Each point is reached from the start by the listed moves, each made once or not at all, plus a little noise. Say if it took an odd or an even number of moves. Then give how often each move was made.
In the rows, 100 means zero.

Moves:
(1): 151; 72; 130
(2): 128; 117; 65
(3): 122; 135; 150
Start: 107; 111; 102
Points:
129; 147; 151 => odd (0, 0, 1)
136; 126; 67 => odd (0, 1, 0)
186; 99; 96 => even (1, 1, 0)
158; 83; 131 => odd (1, 0, 0)

Moves:
(1): 117; 134; 86; 86; 96; 68; 111; 97; 111; 95; 105; 123
(2): 83; 144; 97; 114; 97; 108; 82; 105; 87; 99; 103; 106
(3): 98; 106; 134; 89; 99; 107; 91; 106; 107; 81; 99; 104
(4): 88; 100; 112; 159; 101; 70; 76; 72; 148; 89; 107; 93
(5): 106; 73; 80; 130; 134; 70; 55; 113; 65; 86; 122; 125
(6): 133; 109; 89; 95; 111; 141; 93; 103; 96; 103; 58; 120
(7): 83; 127; 100; 111; 144; 127; 164; 118; 100; 84; 105; 132
(8): 135; 102; 113; 104; 83; 92; 80; 135; 92; 147; 109; 112
(9): 75; 105; 88; 76; 145; 79; 105; 114; 146; 115; 100; 75
(10): 116; 114; 120; 104; 119; 106; 100; 92; 86; 113; 107; 83
(11): 123; 131; 91; 100; 97; 128; 87; 88; 120; 72; 163; 110
(12): 86; 113; 102; 83; 97; 101; 87; 73; 123; 123; 108; 134
Start: 103; 116; 84; 129; 89; 101; 88; 115; 91; 127; 87; 100
Points:
187; 154; 60; 124; 175; 56; 31; 168; 88; 185; 86; 138 => even (1, 0, 0, 0, 1, 1, 0, 1, 1, 1, 0, 0)
130; 183; 96; 182; 78; 113; 8; 104; 137; 189; 70; 165 => odd (0, 1, 0, 1, 0, 1, 0, 1, 0, 0, 0, 1)
76; 167; 124; 109; 195; 120; 148; 147; 132; 120; 98; 95 => even (0, 0, 1, 0, 0, 0, 1, 0, 1, 1, 0, 0)

Moves:
(1): 115; 97; 115; 107; 99; 103; 107; 107; 95; 105; 105; 105; 98; 105; 94; 112; 108; 95; 92; 92; 94; 111; 97; 101
(2): 94; 110; 103; 106; 113; 95; 90; 112; 104; 88; 90; 103; 97; 98; 112; 100; 107; 101; 100; 100; 97; 108; 99; 89
(3): 93; 93; 123; 99; 107; 102; 96; 100; 113; 98; 106; 91; 95; 98; 96; 109; 111; 110; 103; 88; 110; 85; 111; 102
(4): 91; 98; 100; 124; 99; 110; 116; 86; 94; 97; 105; 110; 97; 100; 109; 98; 102; 109; 101; 108; 99; 105; 103; 92
(5): 105; 79; 101; 102; 114; 102; 106; 95; 99; 98; 103; 87; 104; 93; 101; 98; 113; 104; 87; 108; 89; 105; 99; 90
(6): 104; 102; 88; 83; 97; 128; 105; 93; 113; 108; 91; 107; 103; 85; 90; 102; 111; 104; 108; 89; 110; 108; 93; 85
(7): 100; 119; 107; 98; 101; 100; 113; 93; 97; 99; 98; 97; 99; 93; 102; 89; 109; 94; 101; 98; 94; 99; 97; 103
(8): 105; 105; 98; 108; 98; 106; 108; 134; 95; 101; 102; 87; 118; 106; 102; 93; 106; 103; 116; 110; 115; 102; 105; 95
(9): 100; 97; 90; 107; 86; 97; 100; 108; 122; 109; 97; 107; 95; 93; 102; 97; 102; 104; 95; 105; 94; 106; 105; 109
(10): 91; 105; 101; 85; 99; 108; 95; 103; 102; 114; 100; 101; 92; 102; 91; 104; 108; 89; 100; 121; 115; 109; 110; 103
(11): 106; 106; 85; 98; 94; 106; 90; 89; 99; 97; 126; 90; 89; 103; 114; 100; 104; 96; 93; 90; 113; 102; 89; 97
(12): 98; 103; 94; 94; 106; 99; 110; 105; 99; 104; 100; 116; 99; 102; 105; 102; 95; 100; 91; 94; 107; 92; 105; 106
(13): 100; 94; 115; 103; 106; 105; 96; 93; 103; 95; 115; 97; 126; 85; 104; 92; 103; 96; 98; 90; 100; 96; 110; 110
(14): 96; 101; 94; 106; 103; 112; 95; 94; 96; 98; 107; 86; 101; 125; 85; 91; 98; 87; 97; 97; 92; 100; 114; 103
(15): 108; 98; 115; 100; 105; 97; 107; 85; 100; 116; 85; 92; 115; 127; 110; 98; 98; 103; 91; 101; 108; 112; 101; 104
(16): 92; 106; 92; 91; 110; 93; 104; 100; 99; 93; 95; 92; 108; 105; 105; 114; 101; 100; 102; 100; 98; 114; 105; 105
(17): 111; 100; 94; 101; 92; 101; 100; 96; 98; 83; 92; 93; 97; 97; 103; 112; 121; 94; 103; 95; 101; 88; 116; 101
(18): 108; 105; 98; 105; 99; 101; 94; 95; 97; 110; 102; 107; 107; 107; 98; 110; 111; 114; 106; 100; 100; 97; 99; 96
(19): 106; 103; 103; 92; 105; 92; 98; 99; 104; 111; 110; 104; 106; 102; 107; 105; 92; 95; 118; 91; 83; 99; 116; 89
(20): 106; 112; 103; 87; 108; 110; 99; 98; 104; 91; 103; 99; 103; 100; 98; 95; 97; 112; 90; 116; 96; 91; 108; 97
(21): 111; 106; 97; 105; 110; 90; 98; 92; 99; 99; 107; 100; 100; 96; 92; 87; 96; 101; 107; 103; 104; 114; 112; 96
(22): 101; 94; 105; 92; 92; 109; 97; 105; 90; 98; 104; 104; 92; 103; 106; 89; 108; 106; 104; 100; 94; 110; 105; 107
(23): 92; 93; 98; 99; 98; 106; 95; 105; 95; 110; 104; 92; 102; 91; 97; 95; 94; 107; 90; 89; 99; 103; 113; 95
(24): 112; 107; 102; 111; 111; 111; 92; 104; 91; 97; 90; 100; 93; 90; 98; 96; 93; 101; 113; 94; 103; 95; 108; 124
Start: 94; 97; 90; 108; 93; 106; 97; 86; 102; 103; 108; 103; 108; 104; 103; 99; 100; 98; 102; 95; 104; 106; 98; 113
Points:
88; 115; 127; 100; 155; 118; 104; 61; 113; 79; 137; 67; 135; 64; 121; 98; 153; 109; 102; 104; 91; 123; 195; 86 => odd (0, 1, 1, 1, 1, 0, 1, 0, 0, 1, 0, 0, 1, 0, 0, 1, 1, 0, 1, 1, 1, 0, 1, 0)
92; 153; 107; 97; 144; 155; 120; 65; 114; 107; 118; 116; 107; 119; 81; 113; 152; 112; 100; 102; 120; 140; 149; 91 => odd (1, 1, 1, 1, 0, 1, 1, 0, 0, 1, 0, 1, 0, 1, 0, 1, 0, 1, 0, 1, 1, 0, 0, 0)
91; 128; 66; 79; 79; 159; 90; 118; 121; 98; 123; 73; 127; 65; 132; 87; 173; 90; 111; 82; 135; 154; 144; 112 => even (0, 1, 0, 0, 0, 1, 1, 1, 1, 1, 1, 0, 1, 0, 0, 1, 1, 0, 0, 0, 0, 1, 1, 0)
142; 116; 112; 101; 151; 145; 91; 73; 130; 126; 92; 99; 150; 90; 100; 106; 146; 121; 91; 116; 112; 173; 143; 122 => odd (1, 1, 0, 0, 1, 1, 0, 0, 1, 1, 0, 0, 1, 0, 1, 1, 0, 1, 0, 1, 1, 0, 0, 1)
137; 119; 155; 94; 144; 157; 94; 72; 145; 141; 104; 100; 141; 81; 108; 109; 161; 118; 104; 90; 97; 128; 151; 116 => even (1, 1, 1, 0, 1, 1, 1, 0, 1, 1, 0, 0, 1, 0, 1, 0, 0, 1, 1, 1, 0, 0, 0, 1)
92; 113; 106; 83; 94; 151; 91; 102; 95; 110; 173; 61; 124; 110; 116; 82; 148; 74; 115; 58; 128; 93; 188; 126 => even (0, 0, 1, 0, 0, 0, 1, 1, 0, 1, 1, 1, 1, 1, 0, 0, 1, 0, 1, 0, 0, 1, 1, 0)
121; 81; 111; 120; 130; 136; 69; 52; 96; 138; 139; 52; 120; 139; 111; 102; 113; 115; 100; 53; 101; 104; 146; 114 => odd (0, 0, 1, 0, 1, 0, 0, 0, 0, 0, 1, 0, 0, 1, 1, 0, 0, 1, 1, 0, 0, 0, 1, 1)
141; 129; 100; 84; 133; 178; 88; 60; 100; 119; 111; 58; 108; 115; 106; 97; 153; 79; 85; 77; 97; 137; 156; 94 => even (1, 1, 0, 0, 1, 1, 1, 0, 0, 1, 1, 0, 0, 1, 1, 0, 1, 0, 1, 1, 0, 0, 1, 1)
115; 97; 51; 88; 112; 124; 73; 79; 125; 124; 137; 96; 112; 80; 128; 97; 137; 129; 112; 70; 86; 172; 131; 71 => odd (0, 1, 0, 0, 1, 1, 0, 0, 1, 0, 1, 0, 0, 0, 0, 1, 0, 1, 1, 0, 1, 1, 1, 0)
118; 125; 83; 115; 127; 152; 86; 129; 92; 124; 103; 86; 142; 118; 92; 118; 119; 103; 144; 57; 95; 143; 146; 97 => even (1, 1, 0, 0, 0, 1, 0, 1, 0, 0, 0, 0, 0, 1, 0, 1, 0, 1, 1, 0, 0, 0, 1, 1)
105; 89; 110; 88; 113; 146; 78; 82; 118; 101; 124; 45; 96; 143; 119; 116; 170; 105; 48; 98; 104; 151; 169; 115 => even (1, 1, 1, 0, 1, 0, 0, 0, 1, 1, 1, 0, 0, 1, 1, 1, 1, 0, 0, 1, 0, 1, 1, 0)

Moves:
(1): 130; 97; 112; 95; 114; 113; 100; 101; 114; 117; 94; 98; 106; 93; 88; 110; 87; 94; 101; 111; 102; 121; 98; 75; 99; 111; 86
(2): 95; 129; 97; 116; 90; 94; 87; 81; 95; 90; 79; 108; 106; 65; 105; 105; 86; 96; 111; 91; 105; 100; 89; 105; 103; 108; 94
(3): 97; 101; 106; 96; 86; 73; 97; 104; 100; 112; 113; 115; 114; 96; 92; 104; 99; 112; 103; 103; 89; 104; 98; 117; 83; 99; 106
(4): 121; 108; 101; 114; 93; 103; 103; 101; 108; 101; 112; 94; 109; 95; 107; 95; 103; 111; 86; 95; 96; 102; 99; 92; 103; 99; 89
(5): 100; 118; 96; 89; 122; 105; 88; 109; 101; 96; 114; 92; 93; 91; 90; 86; 88; 90; 84; 92; 94; 90; 100; 111; 86; 100; 97
(6): 97; 95; 104; 87; 91; 113; 100; 109; 80; 101; 98; 91; 97; 94; 100; 91; 94; 93; 97; 95; 107; 108; 95; 96; 87; 100; 105
(7): 114; 98; 123; 106; 91; 85; 108; 80; 97; 79; 101; 90; 87; 94; 102; 99; 95; 104; 113; 107; 89; 86; 85; 81; 104; 103; 109
(8): 112; 110; 110; 91; 95; 90; 100; 100; 102; 115; 100; 98; 95; 99; 115; 106; 92; 88; 122; 89; 100; 98; 103; 79; 107; 99; 96
(9): 100; 88; 98; 109; 94; 107; 99; 92; 110; 100; 113; 88; 103; 91; 95; 108; 98; 99; 116; 95; 114; 97; 110; 103; 100; 86; 117
(10): 84; 84; 92; 101; 101; 92; 88; 89; 88; 107; 108; 96; 94; 106; 109; 101; 75; 105; 86; 98; 95; 97; 115; 94; 104; 96; 103
(11): 106; 101; 100; 103; 95; 110; 84; 94; 82; 102; 111; 102; 95; 109; 88; 110; 112; 94; 107; 93; 77; 109; 91; 103; 90; 93; 100
(12): 103; 108; 110; 116; 108; 125; 104; 87; 99; 91; 107; 120; 79; 111; 113; 108; 88; 114; 99; 95; 104; 93; 112; 126; 91; 114; 116
(13): 73; 103; 92; 100; 115; 121; 109; 106; 107; 107; 110; 95; 118; 80; 107; 119; 85; 124; 117; 121; 91; 108; 91; 99; 105; 111; 89
(14): 103; 110; 90; 110; 105; 105; 113; 90; 102; 108; 99; 98; 106; 123; 101; 104; 84; 80; 104; 86; 99; 96; 84; 103; 89; 92; 76
(15): 100; 106; 108; 82; 91; 97; 62; 80; 113; 85; 102; 87; 111; 121; 110; 101; 97; 117; 79; 130; 115; 119; 66; 85; 99; 104; 96
(16): 107; 111; 93; 109; 94; 82; 100; 107; 82; 86; 99; 79; 103; 116; 93; 113; 100; 100; 96; 82; 123; 90; 100; 107; 111; 101; 102
(17): 98; 94; 101; 91; 105; 103; 100; 98; 95; 113; 104; 104; 105; 92; 103; 115; 115; 94; 96; 103; 115; 90; 85; 94; 104; 114; 98
(18): 112; 101; 89; 85; 102; 100; 109; 79; 107; 96; 98; 93; 119; 94; 101; 98; 110; 104; 114; 97; 95; 88; 102; 112; 90; 109; 113
(19): 97; 88; 97; 123; 116; 88; 88; 101; 92; 100; 93; 85; 104; 101; 114; 107; 108; 90; 115; 102; 104; 101; 93; 102; 99; 101; 104
(20): 112; 95; 104; 92; 99; 120; 94; 98; 92; 124; 110; 90; 81; 101; 89; 101; 93; 117; 116; 141; 104; 115; 103; 107; 98; 87; 94
(21): 109; 94; 85; 105; 97; 102; 98; 95; 104; 104; 130; 97; 101; 98; 85; 81; 105; 90; 101; 107; 111; 112; 93; 101; 104; 114; 98
(22): 93; 101; 100; 104; 99; 95; 110; 97; 108; 115; 100; 86; 80; 100; 106; 99; 104; 101; 96; 98; 93; 114; 104; 105; 109; 102; 100
(23): 101; 124; 99; 122; 92; 99; 101; 91; 87; 95; 123; 113; 108; 91; 103; 107; 108; 91; 93; 106; 125; 98; 125; 91; 92; 104; 107
(24): 110; 104; 69; 91; 90; 93; 98; 111; 127; 93; 110; 83; 80; 93; 121; 101; 76; 90; 96; 112; 96; 103; 112; 130; 83; 110; 110
Start: 99; 98; 87; 123; 95; 63; 110; 121; 92; 108; 92; 115; 92; 100; 103; 87; 100; 127; 108; 103; 95; 108; 94; 105; 90; 98; 112
Points:
107; 158; 72; 135; 95; 20; 75; 94; 124; 92; 162; 73; 102; 87; 155; 119; 30; 116; 134; 150; 99; 108; 51; 105; 33; 123; 104 => even (0, 0, 1, 0, 1, 0, 1, 1, 0, 0, 0, 0, 1, 1, 1, 0, 0, 0, 1, 0, 0, 0, 1, 1)
136; 138; 80; 129; 113; 117; 132; 82; 127; 95; 162; 63; 61; 32; 135; 112; 34; 131; 135; 134; 107; 115; 132; 131; 37; 148; 164 => odd (1, 0, 0, 0, 1, 1, 1, 0, 1, 0, 0, 1, 1, 0, 0, 0, 0, 1, 0, 0, 0, 1, 1, 1)
118; 117; 70; 89; 70; 65; 95; 58; 130; 131; 150; 56; 84; 111; 122; 126; 50; 163; 158; 194; 42; 146; 32; 151; 43; 107; 106 => even (0, 0, 1, 0, 0, 0, 1, 0, 0, 0, 1, 0, 1, 1, 1, 0, 0, 1, 0, 1, 0, 1, 0, 1)
137; 162; 73; 131; 101; 78; 90; 88; 79; 133; 159; 90; 126; 43; 108; 100; 13; 149; 128; 84; 109; 122; 89; 119; 63; 160; 108 => odd (1, 1, 1, 1, 1, 1, 0, 1, 0, 1, 0, 1, 1, 0, 0, 1, 0, 1, 0, 0, 1, 0, 0, 0)
147; 62; 105; 115; 119; 123; 75; 70; 55; 174; 128; 80; 68; 97; 116; 144; 69; 121; 177; 126; 114; 125; 99; 91; 57; 111; 143 => odd (1, 0, 0, 0, 0, 1, 0, 1, 1, 1, 1, 1, 0, 0, 0, 0, 1, 1, 1, 1, 0, 0, 0, 0)
148; 130; 28; 128; 115; 114; 47; 74; 78; 137; 190; 5; 124; 94; 120; 155; 29; 120; 113; 161; 144; 143; 66; 112; 31; 116; 104 => odd (1, 0, 0, 1, 1, 1, 0, 0, 1, 1, 1, 0, 1, 1, 1, 1, 1, 1, 1, 1, 0, 0, 1, 1)
72; 128; 72; 183; 91; 56; 84; 83; 63; 172; 144; 100; 109; 29; 136; 140; 80; 164; 125; 167; 108; 133; 94; 110; 94; 123; 102 => even (0, 1, 1, 1, 0, 0, 0, 0, 0, 1, 0, 0, 1, 0, 0, 0, 1, 0, 1, 1, 0, 1, 1, 0)
